Each row of a before or after table is a point. One or more steps were done to the points. Then noise was added and the rows were shuffled. The steps act on columns, c1 being the first. Name the steps. A step turns or swaps two columns, mirrors them in a line or flattens them onto one, adds a multiple of one to another, or multiplies or shifts one. Angles are multiples of 10 degrees, from the lower column toward the higher: turns from -170 to 170, lines from 10 to 170 but not 90. Use the fewest steps. Two steps may share a column if one is a turn and the other turns, adds or multiplies; they go together, in the order done. Otherwise the lowest column goes first.
In the rows, zero is written as 128.

Before, 9 rows:
[[173 129 117]
 [153 164 161]
 [ 49  93 197]
 [109 120  97]
 [107 166 150]
 [104 154 170]
 [ 94  78 165]
 [168 155  69]
 [163  77  84]]
After, 9 rows:
[[113 163 157]
 [155  72 164]
 [ 93 117 171]
 [148 164 116]
 [119 175  73]
 [127 103  96]
 [116  48 196]
 [ 83 130 148]
 [189 131  83]]
Steps: turn c1 and c2 by 60 degrees

Before:
[[131 220  38 159 184  94 172  84]
 [145 115 113 245  96 135 131 165]
 [138 139 163  71 102  52 116 120]
 [ 93 152  94 141 228 151 113 118]
 [105 121 108 186 155 125 115  79]
 [143 156 112 124 154 166  94 130]
 [150  97 180 161 115 129  58 107]
 [ 57 107 136 186 109 150 147  99]
 [149 109 142 105 119 106 170  86]
 [127 159 166 169 173 184  77 125]
 [153 120  71  84 102 207 127 102]]
After, 11 rows:
[[146 114 139 247  99 131 116 168]
 [153 121 170  85 101 203  87 102]
 [128 157 136 170 173 184 190 129]
 [154  96 132 160 113 132 217 109]
 [149 158 164 125 152 168 143 131]
 [107 117 153 183 152 122 128  78]
 [ 58 105 112 185 110 148 119 100]
 [138 140 111  69 104  48 158 120]
 [128 222 173 162 185  95  32  84]
 [ 90 155 165 142 222 149 112 122]
 [148 108  91 106 120 103 103  89]]
Steps: turn c3 and c7 by 140 degrees

Before:
[[119 196 125 189 157 158 116 154 107 113 118]
 [ 98 145 137 185 141  49 138 104  99 120 149]
 [ 99 184 112 144 106 156  72 143 145  79 127]
 [165 185 176  86  55 157 139 198 152  94 120]
 [ 61 183 101 153 159  99 157  84  76 156 195]
 [202 177 209 104  44 174 100 145 124  77 151]
 [ 92  76 165 141 164  78 127 108  74 166 179]
 [152  92 133 162 130 104 153 112 139 141 182]]
After, 8 rows:
[[ 98 118 135 185 142  46 138 106 100 144 149]
 [119 100 123 190 157 156 116 155 107 192 119]
 [202  71 208 102  44 174 100 146 124 168 152]
 [ 61 145 102 153 156 101 160  82  77 184 194]
 [ 99  69 111 144 108 153  72 143 143 174 127]
 [152 147 134 161 129 105 154 113 138  94 184]
 [165  86 176  88  51 157 140 197 153 176 122]
 [ 92 174 165 142 164  79 128 109  74  85 178]]
Steps: mirror c2 and c10 in the line at 50 degrees

Before:
[[175  74 147 152 156  87 132  81 113 154 160  54  50  98 124 133  99  98]
 [149 132 157 166 173  86 146 154 176 111 172 160  70 157 147 113  71  72]
 [156  89 149 201  83  94 145 140 112 156 129 129 109 187 125 186 157 153]
 [117 130  91 112 103 120 152  93  95  96 112 108  89 118 164 154 180 162]
 [188 168 152 197  72 183  62  96 185 128  86  99 134 110  75 197  77 110]
 [142 155 202 173 139 129 102 116 158 122 184 164 125  92 178 210 127  96]
 [129  81 113 167 156  70 148 105 192  90 143 111 156 128 140 162 163 115]
 [104 177 119 166 127 156  97  70  72  94  95  69 120 124  98 199 107 132]
 [ 95 111 203 175 126 152  95  67 164 172 186 175 136 190 150 153 109 128]
 [131 153 102 112 131 128 139  77 123 199 110 144  81 195 122 192 165  74]
 [106 108 179 200 161  66 124 131 171 122 104 174  46  91 130 198  90 159]
 [108 135 114 153  80  76  68  73  98 124  82 165  90 199  56 128 138  83]
 [ 83 179 168 109  94  66 140 119 143 195 176 116  33 131 103  99  90 113]
 [ 97  93  96 185 166 177  69 128 135  79 117  59 136 197 170 156 168  70]]
After, 14 rows:
[[126 158 115  56 155  68 150 107 128  94 143 111 171 125 141 165 165 117]
 [113  91 116 143  79  75  70  72  90 123  84 165 116 197  56 128 134  83]
 [156 109 146 104  81  96 143 142  56 158 127 130 164 186 122 190 158 149]
 [ 97 137  96  91 170 181  68 128  82  77 115  63 163 193 172 158 167  71]
 [ 93 133 205  72 124 152  92  67 106 169 184 176 142 190 149 153 107 126]
 [141 128 201  83 140 127 104 117 106 127 181 164 100  92 177 209 129  93]
 [153  69 156  68 173  92 141 154 121 110 173 156 127 152 150 116  70  71]
 [ 85  35 167 129  96  67 137 118 153 195 175 118  79 133 102 101  88 114]
 [191 134 152  50  72 181  65  98  99 128  85  97  87 114  71 195  79 112]
 [107  45 177  56 162  64 126 127  87 119 104 175 150  93 127 195  91 160]
 [120  89  94 166  99 123 152  92 126  94 115 112 124 116 161 156 179 163]
 [173  49 145 133 155  84 132  84  98 154 158  57 181  95 125 132  98  98]
 [133  84 102 142 130 127 139  76 140 198 110 144 106 194 120 192 163  71]
 [103 122 116 160 125 158  99  72  72  93  93  68  78 126 100 195 107 134]]
Steps: turn c2 and c13 by -90 degrees; mirror c4 and c9 in the line at 120 degrees

Before (12 x 24):
[[142 112  86 118 125  98  74  95 172 122 126  41 154  76  62 109 122 143
   84  82  86 117 121 176]
 [ 97  69 188 186  73  51  77  93 160 145 160  45 128 121 172 137 131 175
  120 118 182 207 155 183]
 [ 54 149  92  92 141 122  88 115 160 117 118 154 166 174  97 143 102 110
   66 154 175 153 199 187]
 [ 93 184 144 163  96 169 186 173 156 136 172  36  55 155 133  98  76 175
  115  98 138 118 159 105]
 [162  68 137 163 177 160  87  86 152 142 143 138 164  83 188 148 115 103
  116 134 122  91 167 204]
 [170  73 163 136  96  55  96 133  99 111 122 109 111 140 102 189  83 155
  161  96 102 127 166 120]
 [112 158 129 136 187 120 144 148 179 155 174  54 122 151 111  94 136  66
  193  86 108 156  89 211]
 [160  98 141  70 155  92 152 165 115 122 165  91  65  72 126 177 166 114
   68 153 107 165 113 172]
 [160 142 185 143 193 115 177 156 110 121  63 137 145  92  77 123  55 126
  194  88  68 108 118 206]
 [133 102 173 169  97 161 159 112  62 155 137 100  69  83  99 151  69 111
  160  58 153  81 146  95]
 [142 164 176  80 189 172 157 104 132 149 123  86  47 203  98 155 110 104
  114  83 144 118 182 142]
 [ 78 148 109 102 128  92 158  69  61  89 152 111 132 120 116  94 132  75
   76  94 105 117 115  96]]
After (12 x 24):
[[160 139 187 140 192 124 178 159 111 124  66 138 144  88  77 122  55 125
  195  83  69 100 120 205]
 [139 110  87 115 125 145  75  92 171 118 125  40 154  76  62 112 119 147
   82  83  91 121 119 172]
 [136 105 173 173  95  70 155 113  59 153 135 104  64  83  98 150  71 108
  160  56 151 166 145  95]
 [ 81 150 109 100 130 149 159  70  62  90 154 112 128 119 118  93 131  74
   73  97 105 179 119  90]
 [160 100 138  71 155 181 157 162 116 124 162  89  68  71 127 173 167 113
   71 157 110  90 113 171]
 [144 162 178  84 187  90 160 104 131 146 125  83  49 207  93 157 106 105
  115  80 143  99 180 144]
 [ 95 184 140 166  95  90 185 174 159 137 171  36  57 155 129  99  76 174
  114  97 138 122 159 105]
 [171  70 168 136  95 180  95 133  98 111 126 110 107 144 106 192  85 154
  159  96 102 180 167 119]
 [ 97  70 183 183  76 237  77  91 158 139 161  43 130 117 169 139 133 176
  121 117 185  75 153 184]
 [161  64 135 162 178  79  87  88 155 138 144 141 166  87 190 147 118 100
  119 137 126  87 167 203]
 [ 53 149  88  91 139 150  87 117 160 114 122 156 167 174  96 143 103 112
   70 153 173  74 200 185]
 [112 156 131 131 186 156 150 149 178 154 174  52 123 151 111  95 136  66
  190  85 108  52  90 211]]
Steps: turn c6 and c22 by -140 degrees; add -0.7 times c24 to c22

Before, 10 rows:
[[119 179 142  98  86 166  85  88 174  89 138  69 113 163 108 120 150 181
  181 122 160 112  74 148 150 104  93 143 156 119 115  93 187 141 141 177
  197 110 215 167  62  61 170  94 155 164  35  35 153 175 112 164 129 138
  172 109 148  72  94 124  85 154  86 120]
 [111 133 129 151  93  74 129 174 117 140 106  76 136 221 136 141 154 193
   80  97 184  90 117 150 121 138 159 177 165 112  72 129 121  49 129  99
  168  96  81 165 121  77 114 117 140 169  95 135 127  90 152 126 113 141
  127 118 121  89 176 135 122 140 242 193]
 [112 141  83 187 153 165 105 143 108 117 161  82 152 168 113 116  63 231
  105 123 120  73 124 131 130 155  74 140 156 106 128 121 192 144 209 208
  123 183  76  77  54  96 185  46 162 117 126  86 105 141 129 135  84  85
  144 149 103 136 106 108 140 114 195 116]
 [133 143 115 103 149  77 120 214 116  37 125  62 102 164 110 159 148 111
  151 127 131 141 112 113 163 196 191 207 198 142  64 176 170 195 145 136
   75 157 106 137 134 159 104 129 139 199 151 140 147 118 100 144 136 123
  106 163  99  66  86  56 120 100  61  62]
 [ 98 144  80 199  89 205 174 103 137 125  94 147 136 157 166 194 114 174
  122  79 175  68  83  90  97 156 117 138  90 157 116 167 123 113 190 120
  141 163  98 109  94 157  88 120 118  89 151 123 117 104 173 134 205 102
   73 142 130 128 120 127 168 119  98  69]
 [124 112 125  87  92 137 147 158 142 132 174 107 238 143 187 188 110 188
  178  66 140 130 110 119 147 249  89 113 212  96 116 106 131  98 110 160
  128 121 129  90 119  83 142 124  97  68 101 165 114 103  67 141 119  90
   46 139 125 164 110 118 165 104 107 142]
 [132 108 148 146 129  53  84 114 128 120 119 143 145 142  97 147 143 117
  126 155 136 157 116  81 142 158  88 102 175  98 158 205 141 111 104 106
  149 143 130 135 195 111 131  98  80 125 148 106 129 155  88  90 189 147
  101 213 113  72 171  59 126 114 119  91]
 [141 118 138 144 139 107 104 124 106 118 123 113 103 163 149  90  75 154
  147  83 178 110  37 174 176  91 128 127 128  32 134 120 121  58 179 123
  168 183 153 193 110  63 119 111 143 143 140 103 115  53  88  92 159  91
  139 188 100 116 178 104  96  99 192  64]
 [112 135 145 120 123 165 128 191 169 115 124 115 145 190 125 119 116 149
  121 164 120 131 132  37  58 151 131 168 104  65  96 101  54  89 197 120
  118 102 170  72 160  19 107 123 102 100 150 121 163 128 158  94  40  51
   84 149 137  91  99 171  78 114 178  86]
 [137 153 134 107 203  97  75 107 163 151  86 123 106 154  81 160  79  98
  167 187 196 193 182 118 133 141 124  89 137  95 172 195 180 149 171  78
  167 110 146 125 101 111 121  54 100  69 182 160  69  85 116 147 176 138
   61 141 144  78 120  95 117 163 115 129]]
After, 10 rows:
[[135 141 114 103 147  78 121 145 115  39 123  64 102 160 135 161 137 107
  155 130 131 139 115 110 165 196 197 207 201 143  66 176  51 105 143 137
   78  95 106 138 130 160 195 109 138 200 149 140 147 213 105 143 135 124
  107 165  98  66  88 157 121 100  67  65]
 [124 113 127  87  96 137 152 153 140 129 175 105 236 149 111 188 118 187
  178  68 142 128 110 116 147 247  90 112 210  95 116 105 117 139 112 159
  127 140 127  87 118  86  98 185 100  72  99 163 111 158  66 145 119  85
   46 141 127 164 111 132 164 103 105 140]
 [135 154 134 105 202  92  78 168 161 156  91 124 111 157 218 162  91  97
  169 185 200 190 184 123 135 139 126  90 136  96 172 196  68 116 174  79
  170 158 149 128 103 108 150 111 101  64 180 159  70 104 116 150 179 142
   62 140 141  78 121 119 116 165 115 128]
 [109 134 131 148  95  77 128 168 115 142 108  77 134 223 133 142 164 194
   80  95 185  88 114 150 122 140 156 181 165 110  66 133 137 117 128 101
  168 146  83 162 124  76  51 141 143 166  97 132 128 176 150 128 114 139
  130 117 122  87 181 126 124 139 241 191]
 [121 181 137 100  87 166  88  81 174  86 136  65 116 166 170 117 157 179
  181 123 157 107  77 146 152 104  89 141 156 120 112  94  82 167 147 181
  203 144 213 169  62  57 141 120 156 165  36  36 157  86 106 165 131 134
  170 111 148  77  93  92  83 154  85 123]
 [ 98 147  77 201  88 206 174 153 136 126  91 150 138 160 124 200 103 168
  121  80 175  64  82  93  95 153 119 139  89 154 122 165 136  86 190 115
  143  98  96 109  94 158 115 166 119  86 151 122 116 103 172 131 209 103
   71 144 132 130 117 131 167 119  98  67]
 [113 132 144 125 119 165 129 130 166 115 123 117 146 190 131 117 128 148
  122 164 122 128 127  38  55 152 130 175 106  64  96  94 213 108 200 120
  120 158 168  73 159  22  85 126 102 102 151 126 162 186 158  96  40  52
   79 149 143  91  98 142  83 113 179  84]
 [144 121 140 138 140 113 106 201 105 116 121 110  99 161 134  90  62 162
  147  83 180 112  39 176 173  89 133 127 128  35 129 117 120 118 175 124
  172  92 156 194 107  64  58 152 147 143 142 105 116 123  89  88 159  94
  137 188  99 116 172 152  91 101 192  64]
 [112 138  82 186 148 165 107 114 109 118 163  82 152 169 210 112  44 235
  103 123 121  75 125 133 127 156  78 140 157 101 123 118  64 183 205 208
  124  95  78  73  52  96 145 143 162 120 129  88 104 149 129 133  84  86
  148 151  99 135 108  99 138 116 195 119]
 [130 104 150 145 131  53  84  98 126 121 118 143 142 137 163 148 139 119
  123 154 137 159 118  78 143 159  87 104 178  97 164 208  77 130 108 109
  148 110 134 134 191 108 110 109  79 131 152 107 131 113  91  89 187 147
  103 213 115  72 171 174 130 117 119  91]]
Steps: turn c8 and c50 by 90 degrees; turn c15 and c44 by 110 degrees; mirror c17 and c38 in the line at 170 degrees; turn c33 and c60 by -140 degrees; swap c34 and c43
